Each row of a before or after table is a point. One or more steps were done to the points. Then noise was added and the rows were shuffled. The steps act on columns, c1 being the first. Write out the steps. A step turns or swaps two columns, mirrors them in a line or flattens them onto one, adds a multiple of one to another, or multiplies or shifts one. Angles are multiples of 10 degrees, from the lower column toward the higher: turns from -170 to 170, lines from 10 to 170 but not 90. Use the fewest steps. Two steps may share a column if one is a turn and the other turns, adds or multiplies; they go together, in the order done. Otherwise the lowest column goes first.

Before:
[[ 15  40 -16]
 [  1  -8  -4]
 [-11 -19  21]
 [ 32 -30  23]
 [ -9  11 -16]
 [-48 -32  12]
 [ 43 -20  33]
 [ 35 -23  -4]
 [-11 -12  16]
 [  7  22  20]
 [ -4   0  16]
 [-10  23   1]]
After:
[[ 15   9  21]
 [ -6   2  17]
 [-97 -14  11]
 [-20  -8  24]
 [ 30  19 -16]
 [-17   4 -19]
 [-19  -4  16]
 [ 67 -13  23]
 [ 87  -8  31]
 [  4  -2  -5]
 [ 70  -7  -3]
 [-19  10   0]]
Steps: multiply c1 by 2; multiply c2 by 0.4

Before, 8 rows:
[[-41  15  21 -11 -15   3]
 [  3 -37 -28  -7   2 -34]
 [ 21   2  13 -36 -35 -42]
 [ -6   0   6  35  -4 -42]
 [-12  15  -9  24 -35 -11]
 [ 21  15   9 -46  40  95]
 [ -5 -15  31   3 -24  15]
 [  4 -31 -35   7 -24 -36]]
After, 8 rows:
[[  4  -4 -35  11  18 -40]
 [ -6 -18 -22  -6  37   1]
 [  9 -44  14  19  10   8]
 [-26   9  49   1 -69  77]
 [ 14   2   5  30  17  24]
 [ 23  17 -15 -32  36 -24]
 [-12  18  38   5  46 -27]
 [ 29  20   2 -30   8 -32]]
Steps: turn c1 and c2 by 120 degrees; turn c3 and c4 by 80 degrees; mirror c5 and c6 in the line at 100 degrees

Before (10 x 11):
[[  6  41 -25  54  22  44  16  52   8 -23 -45]
 [  1 -36  15 -44   3  37  -1 -14  23  33  50]
 [  5 -56  18 -19  11 -13 -68  -8  47 -19  11]
 [-30  13  20  -3   6  51   0  74 -21 -53 -11]
 [ -7   7   0 -57 -16  48 -16 -39  27 -19  21]
 [ 17 -48   6 -30 -57   0 -14 -24  21 -12  37]
 [-53  19   3   6   3   7 -20  17 -23 -13  15]
 [ -7  32  52  43  -2  40  -3  31  -2 -17 -50]
 [-22  40  32  14   5  12  47  33  35 -42 -14]
 [-27 -85 -19 -36 -19  44   2 -62  50  17   3]]
After:
[[-48  13  19  -2  -7  52   1  74 -19 -39  -9]
 [-11  32  51  42  -5  40  -4  29   0 -13 -49]
 [-34  38  30  13  32  12  45  34  36 -33 -13]
 [ 12 -48   6 -30 -40   0 -13 -26  21 -19  38]
 [ -2  44 -25  54  28  46  17  53   6 -25 -44]
 [-11   4   1 -58   5  51 -16 -40  27 -19  21]
 [ 14 -38  15 -46  18  37  -2 -13  23  31  50]
 [-19 -85 -20 -36  17  44   0 -62  51  27   3]
 [ -1 -56  17 -18  44 -12 -67  -7  46 -18  11]
 [-54  18   2   7 -12   8 -22  15 -24   7  16]]
Steps: turn c1 and c10 by -20 degrees; add 0.7 times c9 to c5

Before, 13 rows:
[[ 28 -43  -8   2   2 -19  11  17  13  21 -23  23 -11 -20]
 [-20 -26 -22  15 -17 -51  17 -21   8  15   7  -6   1  21]
 [ 11 -45 -29 -20  43 -12   8   4 -38   9  18  10 -20   8]
 [-41 -38 -41 -20  39  -9  -6  -7 -12  19   0  21  22 -55]
 [ 31 -23 -33  35   3 -58 -27  -6  -4  12  13  31  14  28]
 [-44  17  29  23  18   3  -7 -19 -12 -22  40 -10  46 -28]
 [-16  59  18   0 -31 -24   8 -42 -46  -6  49 -18  58 -35]
 [ 10 -12 -51  43  22 -33   1  19  12  32  -8 -24   8  -6]
 [-12 -10 -14  -5  43 -18 -12   0 -17  42 -18  35 -30   2]
 [-38   1  35   6  -8 -23 -29 -26 -38   7  10 -51  58 -50]
 [ 14 -16 -50  35 -34 -18 -32  11   2  -1 -19   0 -22  15]
 [-29 -15  -3 -56  26   6  -7   4   2  26   3  -8  49 -11]
 [ -4  36  -9   3   5 -74 -19 -59  30 -35  33 -57  34 -23]]
After, 13 rows:
[[ 13 -45  12 -22  44   2   8   4 -40 -15 -32   9 -19   3]
 [-30 -15   2 -57  25 -22  -7  -3   2 -16  -4  -9  50   9]
 [-58   1  16   6  -8  21 -28 -19 -38 -21  33 -50  60 -49]
 [-52  17  43  22  17  18  -8 -15 -12  19  23 -11  46  -5]
 [-15  36  30   3   5  94 -18 -29  30 -21 -15 -58  33 -36]
 [-63 -38  -7 -20  39  -3  -6  -8 -11 -21 -40  20  22 -55]
 [ -7 -27   3  14 -17  34  17 -10   8 -46 -23  -5   1  57]
 [-10 -10 -20  -6  43 -14 -13  -4 -18 -44 -11  35 -30  17]
 [  6 -12 -17  43  22  -1   2  19  12 -46 -49 -24   8 -20]
 [-32  59  51   1 -32  35   8 -31 -47 -10   8 -18  58 -44]
 [ 13 -43 -24   2   1  -4  12  17  13 -28  -4  23 -10 -62]
 [ 41 -23   7  34   4  37 -26   9  -4 -47 -34  31  14  18]
 [ 19 -15 -27  35 -33  10 -32  16   1 -10 -46   0 -22  11]]
Steps: turn c1 and c14 by -30 degrees; multiply c14 by 2; mirror c3 and c11 in the line at 40 degrees; turn c6 and c10 by 140 degrees; turn c6 and c8 by 20 degrees

Before, 9 rows:
[[ 17  -2 -32 -26 -10 -50 -19 -25 -11  -1  52  -9   4 -39 -34  20  23 -29
    2  36  45  40  17 -14]
 [-47  25   1  19  39 -17  24 -47 -11  11 -37  43 -25  29 -17  -6  28  15
  -19 -17  -7  42  13 -43]
 [-31 -51  -3  36  64 -35  -9   7   1  -4   7  41  -7   3  -8 -56  19  48
  -23 -21 -45  46  40 -24]
 [-43   5  25  30 -21  -8 -35 -31  28   7   9 -43   9 -37  24   8 -56 -44
   63  26  22 -60 -34 -18]
 [  6  -9 -10  -8  30 -15 -25 -70   9  22  50  21  -3 -20 -22  -6   3   6
   13  13  36  35   3  29]
 [ 15   9 -11  28  25 -85  40 -25  24   4   2  20  27  45 -70 -25  23  46
  -50 -27 -16   2  -4 -20]
 [-30 -12  35  -7 -54  21 -42 -34   5  14 -38 -61  19 -26  52  -6 -46  -4
    5   9 -37 -49  -7  10]
 [-27  -4  -8  49  18 -57  48 -28 -24  28  12  12  -3  -6 -53 -16  29  38
    2 -23 -31  -2  25   3]
 [-18 -29  35 -20 -36  14 -30 -21   2  29 -35 -24   6 -56   7 -29 -95 -50
   43  21 -11 -14 -12   0]]
After, 9 rows:
[[-19 -72  30 -19 -36  15 -47 -21   3  28 -16 -25 -16 -55   6 -29 -69 -49
   43  15  -3 -14 -12   0]
 [ 16  20 -23  26  24 -87  27 -26  26   5 -20  19  36  45 -69 -24  15  45
  -50   8  -6   2  -5 -21]
 [-43 -24  38  31 -20  -8 -17 -32  27   8  16 -44 -19 -37  22   8 -52 -44
   62  21   8 -61 -34 -19]
 [-47  37 -19  18  39 -17 -14 -46 -11  11 -37  43   5  30 -18  -4  11  16
  -21 -30  -2  42  12 -42]
 [  6  -6  17  -8  28 -15  24 -71   7  21  51  21 -13 -20 -21  -5   9   5
   13   3  15  35   2  29]
 [-26  11 -20  49  17 -57  41 -27 -25  30 -20  13  20  -7 -53 -15  30  39
    4 -14 -12  -2  25   2]
 [-31 -37   4  36  63 -34  -1   8   1  -4  11  42  15   3  -9 -55  42  47
  -22 -16 -17  46  41 -23]
 [-30 -34  33  -7 -54  19 -57 -35   5  13 -11 -60   2 -28  53  -5 -34  -6
    5  18 -16 -50  -7  10]
 [ 17   8  -5 -25 -11 -50  28 -25 -11  -2  57  -9 -29 -38 -34  20  22 -29
    1  22  19  38  16 -15]]
Steps: turn c2 and c17 by -30 degrees; turn c7 and c11 by -50 degrees; turn c3 and c11 by -30 degrees; turn c13 and c20 by 60 degrees; multiply c21 by 0.4
